Each row is a point. Each copy is the shape, with its points in the same order, turned, moved and blurred by noise. Say if it was mirrored as well.
In the rows, zero is written as 128.

Shape (7 x 3):
[[147 129 138]
 [ 95 161 142]
 [123 145 156]
 [ 86  96 105]
 [169 112  85]
 [154 130  85]
 [ 97 106 130]]
Copy 1 (7 x 3):
[[136 154 133]
 [ 77 134 147]
 [110 150 152]
 [126  74 134]
 [165 137  82]
 [139 140  83]
 [121  96 153]]
Copy 1 is: only turned
Copy 2 (7 x 3):
[[121 141 127]
 [ 88 104 104]
 [102 140 108]
 [157  84 121]
 [142 136 184]
 [129 122 177]
 [146 105 105]]
Copy 2 is: mirrored

Shape (10 x 6):
[[ 94 114 129  92 103 154]
 [130 120  97 104 156 116]
 [116 107 173  99 124 120]
 [135 135  90 149 161 108]
 [121 120 120 123 145 133]
 [133 110 153 131 132  94]
 [ 89 177 149 144 168 157]
 [178 143 145 187 111 122]
 [ 74  85 118 120 117  95]
 [107 167 133 147 139  93]]
Copy 1 (10 x 6):
[[162  87 145 126 107 154]
 [105  92 132 136 110 109]
 [134  92 118  83 132 162]
 [ 79 129 113 145 104 109]
 [121 108 124 133 123 128]
 [103 115  93  90 115 144]
 [ 93 141 157 154 151 174]
 [137 196  85 110 123 125]
 [110  74 100 121  68 162]
 [ 79 152 136 118 101 156]]
Copy 1 is: mirrored
Copy 2 (10 x 6):
[[101 133  98 161 105 124]
 [134 150  97  97 129 102]
 [109 127 116 125 112 176]
 [168 131 116  94 149  91]
 [123 135 117 114 131 119]
 [143 126 128  95 115 153]
 [123 111 128 151 202 138]
 [176 128 205 120 125 123]
 [129  87  85 123  93 134]
 [174 116 116 130 154 141]]
Copy 2 is: mirrored
Copy 3 (10 x 6):
[[ 81  99 161 151 134 117]
 [ 97 117 108 111 144 109]
 [125  79 160 125 103 116]
 [136 146  83 121 156  96]
 [118 111 121 133 149 103]
 [143 111 124 124  98 110]
 [154 112 162 148 185  69]
 [189 137 114 161 133 157]
 [ 83 126 122 139  82  78]
 [156 156 142 124 143  84]]
Copy 3 is: only turned
Copy 4 (10 x 6):
[[136 124 137 152 121  60]
 [117 113 103 156 111 139]
 [114  95 157 141 148  97]
 [128 136  87 139 134 159]
 [115 134 119 145 130 119]
 [111  94 129 129 168 123]
 [149 183 170 140 142 139]
 [124 132 108  57 172 133]
 [123 107 100 188 171  91]
 [164 132 126 138 173 148]]
Copy 4 is: mirrored

Shape (11 x 8):
[[151 114 129 133 138 146 144 142]
 [152 140 135  51  93 147 170 150]
 [120 150 140 145  77 140 157 127]
 [101 200 117 135 131 126 154 128]
 [123 109 158 121 149 101 121 165]
 [138  82 120 134 136 100 138  93]
 [103 107 118 117 125  87 102 135]
 [138 151 137 184 122 140 104 132]
 [157 116 125 133 156 122 124 115]
 [136 103 165 116 133 151 118 122]
 [216 122 184 145 146 134 120  83]]
Copy 1 (11 x 8):
[[110 132 132 134 122 127 164 107]
 [ 77 209 135  91 116 129 167 144]
 [121 139 124  81 150 145 116 126]
 [118 130  58 105 127 143 124 153]
 [127 118 149 149 123 138 180 169]
 [171 139 150 145 117  92 147 120]
 [138 131 143 156 137 104 133 179]
 [118  87 126 134 120 156 109 112]
 [136 129 132 153  94 119 152 116]
 [131 155 156 151 123 160 156 120]
 [151 129 169 124  40 163 146  79]]
Copy 1 is: mirrored
Copy 2 (11 x 8):
[[116 126 125 141 141 117 157 114]
 [ 88 128 139  73 157 180 147 150]
 [ 73 129 116 119 107 101 114 146]
 [ 75 157 140 114 168  68 105 146]
 [164 101 121 124 156 103 130 139]
 [137 108 184 145 109  87 161 131]
 [152 106 163 142 141 106 104 163]
 [112 144 109 157 121  75 102 100]
 [136 130 160 141 142 102 146  98]
 [154 143 120 121 118 122 150 126]
 [146 141 143 102  93 101 156  36]]
Copy 2 is: only turned
Copy 3 (11 x 8):
[[114 121 103 134 113  92 129 140]
 [138  89 146 123  35  92 132 143]
 [129 137 129 180  88 127 123 101]
 [152 144 157 165 114 131 185 129]
 [ 71 113 139 106 125 106 144 118]
 [111 164 110 100 125 121  93 132]
 [ 88 130 145 102 126 158 121 133]
 [115 122 126 185 160 117 126 116]
 [123 133 115 116 143  94 116 149]
 [121  98 105 114 122 100 113 103]
 [140 124 130 132 159  35  65 118]]
Copy 3 is: only turned

Shape (17 x 11):
[[189 142 131  86 180 127 121 113 112 179 129]
 [113 107 100 130 121 116 124 157 144 115 121]
 [171 148 151  93 157 100 177  98 140 170 165]
 [109  80 110 158 129 163 164 161 121 111 153]
 [130  70 179 134 136 118 156 135 143 160 151]
 [118  98 140 152 104 129 139 116 103 160 146]
 [177 128 126 102 146 130 164  80 132 174 124]
 [107  91  77 175 125 134 112 130 162 105  89]
 [135 110 111 153 103 147  92 140 156 108 140]
 [135 149 132 138 173 129 121 118 128 184 138]
 [151 136 145 102 188 128 136  76 126 134 147]
 [111  90 132 118 112 128 122 135 107 134 132]
 [190 126 113 113 161 146 116 102 147 161 141]
 [110  83  82 158 134 137  89 113 141 104 118]
 [144  99 142 164 141 135 138 146 117  99 104]
 [101 108 155 133 104 172 146 143 144 124 117]
 [170 146 113 146 134 125 124 105 134 120 133]]
Copy 1 (17 x 11):
[[117  82 142 183 115 124 170 147 143 105 189]
 [139 126 138 147 130 118 110 111 109 132  92]
 [110  82  86 149 103 120 195 164 157 129 148]
 [159  94 155 131 142 115  93 140 143 181  84]
 [165 117 112 161 119 165 149 172 160 154  96]
 [162 132 131 138 104 132 121 132 181 155 125]
 [149  91 116 161 109  88 179 157 163 108 158]
 [156 149 168 152 121  82  82 132 115 108  66]
 [149 115 139 127 113 127  68 133 123 104 104]
 [108 128 156 147 101 124 154 166 141 130 159]
 [108 101 104 184 112  95 139 181 146 129 166]
 [162 131 125 161 126 132 107 114 146 154 125]
 [136  75 141 162  98 110 138 165 135  89 159]
 [155 138 155 170  99  90  62 134 119 123  97]
 [128 116 148 167 161 120  98 142 164 124  89]
 [176 139 124 117 163 127 105 155 139 142 114]
 [110 102 127 142 110  96 111 140 154  94 128]]
Copy 1 is: mirrored
Copy 2 (17 x 11):
[[189  91 146 179  97 115 138 111  83 160 138]
 [133 103 133 102 125 132 141 138 155 105 116]
 [139 107 140 157 113 160 112 105  57 147 181]
 [123  72  71 116 167 118 147 136 151  97 126]
 [112 100 111 178 141 131 121 131  89  80 138]
 [ 91  93 118 148 145  95 149  97 128 101 142]
 [149  97 141 161 142 111 103  86  74 156 147]
 [130 124 109  76 128  73 126 135 156  95  81]
 [116  87 130 105 126  84 132 168 153 132 113]
 [142 119 118 157 106 112 175 115  91 140 135]
 [188 115 133 148 126 103 133 126  82 131 179]
 [129  92 134 144 150 112 152 122 151 101 129]
 [174  79 139 151 103  96 123 141  83 160 132]
 [152 100 130  90 137  55 144 151 154  88 100]
 [141 103  90 144 119  99 103 131 155  99 129]
 [112 123  98 141 177 116 133 146 151 133 122]
 [137 104 129 121  92  89 114 121 121 148 152]]
Copy 2 is: mirrored
Copy 3 (17 x 11):
[[138 129 170 147 129 110 142 177  89 128  62]
 [146 133  78 158 129 116 115 127 138 109 143]
 [166 108 159 132 140  80  83 149  81 159  79]
 [172 144  82 143  99 167  64 136 155 110 146]
 [164 136 112 107  92 119  78 101  83 119 115]
 [140 145 106 114 105 154 101 123 100 155 146]
 [160 125 163 145 106  98 112 171  77 158 104]
 [168 148  75 165 118 123 141 128 148 101 188]
 [129 157  97 128 139 119 107 150 138  87 168]
 [152 138 165 149 149 137 130 119 104 130 103]
 [171 124 176 108 119  91 125 154 132 136  95]
 [120 142  89 122  98 136 110 130 129 130 132]
 [152 153 154 148 133  97 123 182 100 112 116]
 [160 173  87 134 119 126 140 137 163 109 174]
 [175 102  92 115 109 152 122 149 126  85 138]
 [124 113 110 136  87 136  76 122 137 101 158]
 [155 120 129 132 160 113 119 173 118 124 147]]
Copy 3 is: only turned
Copy 4 (17 x 11):
[[103 102 114 157 197 142 141 170  86 106 147]
 [123 117 137 137 131 138 102 113 167 153 108]
 [114 146  90 160 144 147 144 130  72  89 163]
 [153  94 177 141 111 116 108  77 122 150 113]
 [139 105 127 141 114 163  78 101  84 138 171]
 [160 122 135 134 125 109  72 131 101 137 136]
 [116 152 123 150 187 126 126 131  84 107 167]
 [156 122 166 109 168 136  89  92 199 152 119]
 [148 115 134 114 160 149  83 101 141 147  75]
 [130  92 120 122 161 130 113 152 115  79 146]
 [134 111  96 114 175 135 162 128  88 120 161]
 [133 108 130 131 130 117  87 128 120 171 128]
 [122 113 118 147 210 147 122 124  95 104 126]
 [167 101 135 113 178 122  94  96 177 163 113]
 [161 114 177 119 139 163 118 127 127 162 130]
 [113 122 165  93 120 132  84  97 108 151 122]
 [154 142 128 127 176 146 131 134 123 117 107]]
Copy 4 is: only turned

Shape (16 x 12):
[[ 94 135 184 105 137 136 103 128 119 144 153 135]
 [125 141 136 143 107 133 105 119  96 133 110 145]
 [ 85 132 167  81 141 141 125 159 120 130 162  92]
 [137 104 151 133 129 152 183 119  97 124  99 155]
 [170 149  95  97  85  96 107 122 155 142 162 149]
 [126 162 120 161 119 149 145 142  97 146 113 166]
 [140 153 141 107 114 153 132 115 143 126  84 159]
 [100 114 144 125  91 131 137 146  71 146  78 131]
 [105  95 180 130 132 157 103 181  96 102 119 131]
 [120 136 127 139  98 127 131 106 148 114 116 144]
 [148 189 130 148  83 119 144 125 157 123 107 141]
 [123 146 172 128 145 122 117 119  92 123 147  91]
 [118 170  87  99  93 111 109  94 155  93 163 141]
 [ 86  87 175 151 130 130 133 151 105 141 113 144]
 [ 93 148 151  75 179  91 102 147 138 110 138 106]
 [ 91 111 203 110 127 122 143 162  66 112 115 154]]
Copy 1 (16 x 12):
[[148 136 125 125  93  83 109 126 133 141 160 104]
 [121 134 150 132 134 101 127 142 146 108 106 108]
 [157 147 124 142  68 118  94 135 100 152 162 125]
 [101 120 130 138 177 103 129 164 104 161 123 130]
 [164 128  87  79  92 113 155 150 137 107  61 133]
 [129 143 132 150 165 121 144 159 164 112 120 132]
 [120 167 132 100 150 115 157 136 129 151 106 104]
 [ 67 153 142 158 126 103 101 157 128 120 112 126]
 [141 164 166 156 128  73  89 134  86 116 148 136]
 [120 127 121 107 136 123 158 125 114 108 112 111]
 [134 156 104  91 155 152 155 155 136  94 108  93]
 [154 108 149 128 110 125  79 145 125 133 140  95]
 [154 112 129  79  75 142 192 136 125 104 101 120]
 [103 134 125 156 144  77  94 120 109 117 157 138]
 [158 143 146  78  74 134  87 109 122 147 159 150]
 [ 99 146 153 131 125  69  83 177 108 131 179 136]]
Copy 1 is: mirrored
Copy 2 (16 x 12):
[[123 127 192  84 114 101 127 141 123 156 100 108]
 [117 102 132 122 123  73 139 126 132 157 146 116]
 [ 88 150 186  93 111 115 118 136 144 129  79 125]
 [ 84  79 127 112  87 124 132  78 103 166 138 125]
 [159 140 121 191 109 128 114 162 130 156 114  85]
 [109  97 120 130 124  75 125  77 126 151 132  78]
 [118  99 103 121 125  98  94 123  95 160 128 119]
 [ 80  68 137 119 102  59 147 114 132 146 121 139]
 [ 86  88 150  57 124 120 155 142 158 132 120 114]
 [118 119 114 136 136 113 134 121 119 191 124 126]
 [130 135  78 141 122  89  94 106 138 185 118 104]
 [119 155 168  90  92  95 132 114 151 142 143 132]
 [129 188 116 173 137 115 138 152 100 173 112  99]
 [101  72 162  87 120 107 165 102 145 166 106 129]
 [149 168 155  88 118 121 137 140 121 107  68 144]
 [ 87  86 149  56  71  90 162 123 124 149 101 113]]
Copy 2 is: mirrored
Copy 3 (16 x 12):
[[ 95  85 110 158 112  84 121 138 143 150 128 123]
 [ 99 121 130 107 101 128 135 148 123 158 118 106]
 [101 108 123 199 118  90 144 122 161 116 112 140]
 [147 115 141  95  83 101 148  86 104 117 122 109]
 [117  86  93 119 137 193 144 143 115 145 159 168]
 [103 122 121  85  95 128 137 118 114 143  76 129]
 [102 127 135  90 115 111 129 122 102 145 145 160]
 [118 129 164 128  68 115 143 152  95 117  93 112]
 [ 76 117 133 155 113  79 170 128 108 113 112  78]
 [131 108 134  99 140 121 154 143 124 156 131 142]
 [ 98  99 160  75 146 148 135 126 129 156 120 176]
 [101 104 143 165 109 120 111 109 171 148 127  94]
 [122 120  99 111 146 159 164 164 175 156 158 168]
 [125  93 138 137 116  77 149 140 100 116  92  90]
 [ 97 127 111 179 150 104  95 142 169  94 144 140]
 [ 94  90 147 132  67  68 139 137 134  84 118  84]]
Copy 3 is: only turned

Shape (17 x 12):
[[ 89 150 147 154 131 109 143 114  91 114 107 113]
 [165 104 139 162 115 126 142 135  87 119 199  17]
 [ 83 152 153 165 145 187 120 169  98 105 108 132]
 [122 135 106  39 115 130 104 110 111 112 122 127]
 [ 89 104 169 129 126 177 149 111 214 112 109 133]
 [152 127 152 140 137 109 140 121 105 101 162 133]
 [117 161  92  81 116 144 147 107 103 120 127 144]
 [160 156 165 105 112 127 146 107 145 137 114 143]
 [ 96 128 147 149 165 146 153 125  90 137 138 117]
 [ 88 156 174 124 178 140 114 126  97  97 194 143]
 [152 143 142 121 147 113 143 175 144 126 113 110]
 [139 119 132 126 161 145 133 108 136 114 119 139]
 [139 133 158 159 116 113 144 119 169 137 129 143]
 [155 161 157  50 123 115 148 124  88 113 110 127]
 [158 108 153 128 118 138 125 190 105 130 124 136]
 [127 145 139 143 121 137 146 133  98  88 141 118]
 [150 150 158 155 124 131 129 101 129 127 124 114]]
Copy 1 (17 x 12):
[[148  71 158 129 147 139 110  99 121 122 116 109]
 [153 149  99  51 194 180 130  70 140  58  68 112]
 [145  69 132 101  87 141 132 157  97  84 134 113]
 [159 120 120  89 145 128 165 132 157 214 116 116]
 [125 109 110 112 147  29 139 143 110 103 160 127]
 [130 142 121  97 148 160  97  92 113 128 123 137]
 [177 117 145 116 126 125 157 123 122 177  96 130]
 [155 159 128 134 166 121 120 132 103 155 143 105]
 [126  82 152  98 151 147 130 135  99 108  95 140]
 [ 91  90 114  73 119 146 110 109  65 151  98 114]
 [125 149 152 114 145 152 161 116 123 109 154 106]
 [128 131 148  94 145 114 115 143 127 134 131 145]
 [121 149 125 153 155 105 113 110 118 111 140 121]
 [177 129 142 101 170 166 149 124 111 197 150 103]
 [137 137 102 116 143 181 154 142 124 102 154 139]
 [163 114 127  94 129 147 118  98 112 120 125 124]
 [150 143 131 120 154 129  96 123 121 111 118  96]]
Copy 1 is: mirrored
Copy 2 (17 x 12):
[[122 117 137 104 120  76 162 176 132 134 141 154]
 [ 90 104 158  80 165 128  86 134 171 154  37 145]
 [ 68  75 116 122 117 102 155 158  93  83 142 132]
 [129 194  81 160 121 100 106 172 155 112 135 104]
 [147 145 155 123  81 152  97 160  58  78 147 180]
 [149 120 137 133 132  85 133 116 133 132  91 140]
 [123 150  99 181 108 108 131 165 176 122 146 140]
 [135 174 151 134 112 110 130 101 132 114 155 152]
 [101 106 128 128 118 115 157 160 112 151 104 142]
 [119 116 100 127  85 101 185 139 112  98  54 124]
 [112 129 186 136 128 105 120 131 133 110 137  94]
 [134 131 123 139  98 103 114 130  98 141 131 133]
 [161 125 164 108 115 128 125 113 119 116 146 156]
 [107 198 132 171 143  69 144 135 149 120 130 121]
 [115 112 141 142 177 118 129 118 114 107 136 103]
 [116 107 130 133 126  85 126 147 142 103 112 153]
 [122 130 141  99 109 100 125 108 129 134 133 158]]
Copy 2 is: mirrored
Copy 3 (17 x 12):
[[138  97 111 147 170 104 148 129  87 133  98 111]
 [205  92 113  62 122  90  60 157 112 111 138 149]
 [156 100 114 167 132 150 169 113  54 147 161 126]
 [ 98 157 143 138 167 176  83 120 104  90  99  97]
 [128 186  95 156 120 146 199 154 154 122 153 132]
 [103 101 119 125 123  89 106 147  98 101 134 118]
 [115 112 151 167 165 166  99 151 110 116 107  85]
 [ 91 153 140 160 158 101 112 139 139 128 143 124]
 [129  75  97 133 154 137 147 150  98 126 135 134]
 [105  84 119 151 132 133 144 157  47  67 131 164]
 [107 135 141 115 121 121 115 135 100 172 128 139]
 [ 97 121 122 119 143 137 145 141 116 112 152 101]
 [116 128 137 145 121  85 155 139 146 126 130 129]
 [ 76 148 120 156 184 129  62 139  87 132 117 123]
 [113 115 115 140  96 126  95  92 103 157 151 131]
 [143 115 121 141 134 105 115 147  78 121 134 103]
 [128 121 139 131 163  87 135 131 120 119 150 129]]
Copy 3 is: mirrored

Shape (15 x 12):
[[121 116 152 127 150  91 155 149 152 109 112 134]
 [142 161 144 140 147  89 135  95 137 123 105 115]
 [116 128 144 151 142 110 140 107 147 115 207  79]
 [103 164  99 135 129 123 148 101 145 159 124 121]
 [141 141  87 117 120 119 151  94 124 122 184 132]
 [116 162 124 145 152 135 144 144 130 186 117 129]
 [154 142 150 129 101 126 140 144 131  98 110 122]
 [118 155 130 104 144 124 112 105 143 103 138 113]
 [118 130 143 136 126 110 138 112  87 110 112 126]
 [133 134   7 143 138 112 147 129 111 105 119 117]
 [153 121 141  89 118 118 123 121 146 133 133  95]
 [130 152  53 144 123  99 105 168 145 108 215 125]
 [132  93 151 148 131  96 116  92 143 108 131 121]
 [141 127 134 144 151 132 132 101 140 102 122 128]
 [117 139 155 130  72 127 143 181 138 116 108 132]]
Copy 1 (15 x 12):
[[139  92 127  97 134  97 112  95 144 111 124 134]
 [145 137 145 124 104  72 103 114 106 111 131 119]
 [126 182 139  74 113 124 122 116 131  98  61 155]
 [144 145 170 126 102 128 134  94  91 141 136 147]
 [160 151 167 112 128 134 129 160 108 124 105 181]
 [159 123 149 127  92 152 127  88 108 146 128 101]
 [127 108 147 157 145 108 107 119 133  85 111 125]
 [137 137 144 117 110 101 158 126 110  84 121 140]
 [137 140 132 120 163 105 115 126 105 110 138 110]
 [172  86 154 116 147 135 121 133  18 131 105 184]
 [157 141 119 146 115 122 121 113 139  76 126 160]
 [147 103 182  67 103 180 118 150  81  76  75 179]
 [106 143 102 103 125  95 100 135 124 106 129 151]
 [123 122 121 125 120  90 132 137 111 122 109 135]
 [110  95 162 149 157 148 104  87 145  85 128 121]]
Copy 1 is: mirrored
Copy 2 (15 x 12):
[[121  99 100 123 137 128 105 100 164 145 143  95]
 [113 124 140 130 121 134 120 146 177 130 175  96]
 [185 112 135 119 164 124 151 161 128 172 161  61]
 [159 140 147 146 158 158 126 150 186 144 141 141]
 [158 148 158 148 183 153 146 135 120 123 143  99]
 [131  96 133 134 159 162 116 169 186 145 108 141]
 [113 120 156 115 141 100 129 111 168 123 120 102]
 [142 113 141 141 154 108 125 137 138 124 175 129]
 [137 122 134 161 117 108 109 145 157 108 123  87]
 [146 162  87 154 188 157 171 134 174  56 133 122]
 [140 100 159 125 118 131 158 106 134 140 146 114]
 [193 132 129  68 222 140 152 139 122  85 140 105]
 [150 144 107 119  97 123 119 133 135 143 156  79]
 [117 141 112 136 134 113 137 145 141 145 149 107]
 [138 111 149 104 146  85 109  89 187 132  91 115]]
Copy 2 is: mirrored
